Rows are points. The window is the flat piece filled in between its corners: a triangle in 3 columns, a solid with four corners in 4, and so on. A path goes straight from each point to the next, and from the last back to the first. List the points from which the path goes on through the window.
In the rows, zero is written as 128.

Window, 4 rows:
[[146 118 136  99]
 [173  53 113 168]
 [113 124 105 145]
 [140 201 150 103]]
Path:
(1): [175  94  67 139]
(2): [106  92 159 133]
(3): [ 94 139 136 144]
(4): [160 178  92  77]
(5): [135 163  89  70]
(6): [131 192 179 133]
(7): [141 107 173 108]
(8): [147 129  81 111]
Through the window after points: 7

Window:
[[157 131  93  29 151 148]
 [ 98  41 116 103 118 123]
 [152 176 133 125 176 183]
 [ 78 152  82 156 123 135]
 [123 142  88 146 121  73]
 [ 74  98 141 168  63 116]]
Path:
(1): [117 140  81 164 118 122]
(2): [ 80 123 173 131 128  99]
(3): [ 71 148 145 137 159 152]
(4): [164 174  82 157  92 142]
(5): [184 114  89 136  68 112]
(6): [ 79 137  99 119 159  95]
(7): [ 97  88 145  93 148 115]
(8): [139 122  56 116 128 131]
Through the window after points: 5

Window, 6 rows:
[[146  73  89 148 145 128]
 [ 94 109  84  87 175 123]
 [158 104  81 105 188 118]
 [138 133  78 129 140 148]
 [132 127  96 198 177 163]
 [146 139 235 131  91 164]]
Path:
(1): [107 133 131 179 152  99]
(2): [155 110  71 147 189 180]
(3): [139 128 101 140 146 183]
(4): [136 129  74 120 139 113]
(5): [114 125 136 149 131  99]
(6): [208  89 117 137 159 204]
(7): [149 121 103 136 186 205]
(8): [108 113 123 117 136  75]
(9): [ 96 175 139 135 127 101]
(10): [136 110  77 135 146 164]
(11): [135  76  65 131 176 154]
(12): [138 121  70 147 152  88]
Through the window after points: 1, 3, 7

Window (8 x 8):
[[143 156 144 146 129 140 130  53]
 [106 144 146  88 165 187 156 126]
 [107 157  96  84 116 136 139  93]
 [ 99  44  79 180 159  91  78 132]
 [ 68  70 117 167 115 114  24 121]
 [ 92  53 103 215  81  99  81 151]
 [131 187 123 105 157 140  96 153]
 [170 147 148  55 131 155 120 116]]
Path:
(1): [129 120  59 143 125 168  44 109]
(2): [134 125 107 115 135 168 106  96]
(3): [111 150 147 102 140 102 127 104]
(4): [114 157 140  86 165 116 116 126]
(5): [144 130  95 141 112 185 118  76]
(6): [ 99 111  39 173 119 185 103 141]
(7): [104  68 130 168 116  79  89 126]
(8): [117 136 134 100 139 128 144 118]
(9): [138 140 101 126 143 195 101 109]
(10): [115 116  83 148 139 155 108 107]
(11): [ 89  64 136 125 118  33  94 136]
(12): [101 113 153 144 112  84 136 113]
Through the window after points: 6, 10

Window, 9 rows:
[[101 144 127 174 130 100 138  69 130]
 [ 69 134 110 128 126 191 161  99 128]
 [121  84  98 160  67  99 123 155 163]
 [106 177 104 126  59  88 153 138 187]
 [151  93 162 147 121 156 110 202 153]
 [ 99 101 131  89 158 142 119  97 165]
 [135  96  90 117 118 129  75 117 137]
 [ 90 132 199 125 137  84 104  71  97]
 [ 93 108 179 113 126 216  84  96 179]]
Path:
(1): [ 19 143 131 170 136 192  70  55 168]
(2): [ 39 157 167 146 160 152  74 106 157]
(3): [115 110 135 134 106 146 137 104 152]
(4): [112 150 133 138  77 154 165  41 166]
(5): [ 97 132 117 157 140  79 112 141 134]
(6): [ 67 136 144 162 126 114  93 157 194]
(7): [133 113 142 117 108 125 124 121 145]
(8): [149 120 138 128 116 155 165  58 104]
(9): [ 60 142 123 139 127 132 100 150 180]
(10): [ 75 133 106 102 140 123  95 175 171]
(11): [149  89 159 137 120 155 125 116 146]
(12): [151 108 135 107 116 164 111 108 174]
(13): [ 29 122 201 163 119 188  91 162 152]
(14): [ 72 148 117 165 120 133  67 142 131]
(15): [109 108 134 114 119 144 185  73 142]
(16): [169 100 168  73 100 159 152 154 158]
Through the window after points: 4, 10, 12, 14, 16

Window, 9 rows:
[[ 94  64 136 122 111 186 163 127 144]
 [155  71 106  67 151 144 127  81 144]
 [137 187 195 117 127 134 123  90 112]
 [ 98 112 106 184 139 122  96 120 112]
 [171 145 133 180 226 132 152  69  65]
 [207 143 144 138  62  60 138 142 114]
 [ 90 158  97 205  70 179 101  81 114]
 [153  97 102  41  96 153 131 160 139]
 [126 132 137 124 131 103 197 150 171]]
Path:
(1): [ 53  76  99  88  80 118 146  74 115]
(2): [ 60 137 111 113  95 175 119  64  82]
(3): [146 123 130 167 105 153 131 127 149]
(4): [199 119 123 144 120 139 128 115 146]
(5): [100 153 133 109 124  70 159 121 103]
(6): [ 93 104 131 118 130 163 157  96 106]
(7): [158 108 115 110 144 154  99 121 176]
(8): [145 198 155 165  89 179  90 130 195]
(9): [ 84 113  82 185  92 152 122  77  77]
(10): [114 142 134  61 135 127 159 100  91]
(11): [172  89 125 167 145 156 117 106 159]
(12): [160  87 170 148 161 181 125 106 156]
(13): [106 110 100 116 122 137 162 105 103]
(14): [125 136 107 154 128 125 134  95  98]
(15): [151 137 165 199 170 206 132 100 158]
(16): [178 132 137 131 113 161 126 175 159]
Through the window after points: 2, 8, 10, 12, 14

Window (11 x 11):
[[127 110 168  77 125 107  74 165 131 179 136]
 [111 142  96  77  67 146 191 123  85 122 143]
 [130 184  89  62  91 120 141 127  48 119 113]
 [127 204 158 122 121 111 178  73 119 141  96]
 [ 97 102 156 114  77 146  76 139  61 128 116]
 [135 148 191 143 142 115  76  81 171  66 116]
 [133 191 127 168 121  75 126  88 182 123  85]
 [ 68 102 118  79 133 171  63 144  69 146 146]
 [124 191 119  94 121 111 209 156 120 129  64]
 [159  93 155 122 141 171  48 165 115 170 139]
 [ 87 196 155 125  71 162 106 123 103  87 158]]
Path:
(1): [136 174 117 116  93 121 125  99 137 123  96]
(2): [109 153 130 131 110 105 149 121 124 125 125]
(3): [ 96 194 132 161 123  62 183 164 120 152 170]
(4): [133 144 134  74 111 153 110 102 125 118  88]
(5): [146 163 126  59  77 125 114 121 111 127  67]
(6): [ 86 127 128 150 121 142 126 136  64 128 185]
(7): [115 158 138 117 161  70 157  92 131 117 153]
(8): [131 181 166 103  69 171 111 128 103 165  72]
Through the window after points: 1, 5, 7

Window, 12 rows:
[[111  77  98 143  85 183  67 146 221 139 110  99]
 [127  99  58  95 106 206  74  90 214 120  87  95]
 [121 116 118  93 147 134 172 145  79 145 107 113]
 [150 159 118 127 139 141 127 137  80 128 103 177]
 [111 169 121 146 143 106 148  83  89 178  98 142]
 [203 123 120 137  31 126 177 154 119  68  77  63]
 [141 198  93 121 155 133 125 135 115 175 141 116]
 [ 95 117 119 101 147 156  59 128 233 105  75  97]
 [119 177 142 146 159 167 110 105  66 150 122 104]
 [ 80 188 145 128 175 153 149  90 124 138 167 160]
 [224  89 121 162 112 134 171 136 139  91  91  80]
 [147 131 137  95 130 107 111  99  91 141 146 126]]
Path:
(1): [144  82   7 138 119 100  84 129 136 149 134  81]
(2): [129 131  90 119 123 109 113 155 116  96 123  86]
(3): [155 147 132 129 114 174 148  77 167 176  86 150]
(4): [136 125 132 119 126 162 134 119 168 142  96 114]
(5): [118 126 102 124 130 141 101 116 107 105 107 111]
(6): [ 75 119  61 122 101 106  79 112  96 108 134  96]
(7): [172 153 133 114 121 164 157 136 142 138  94 109]
(8): [141 143 153 112 139 120 144  76 145 242  61 155]
(9): [129 134  88 113 128 161 100 136 119  81 152  91]
(10): [110 151 113 135 132 125 107 135 120 117 136 123]
(11): [151 138 127 104 116 158 136 112 109 151  97 110]
(12): [146 125 133 120  96 167 130 125 170 114  92 112]
Through the window after points: 8
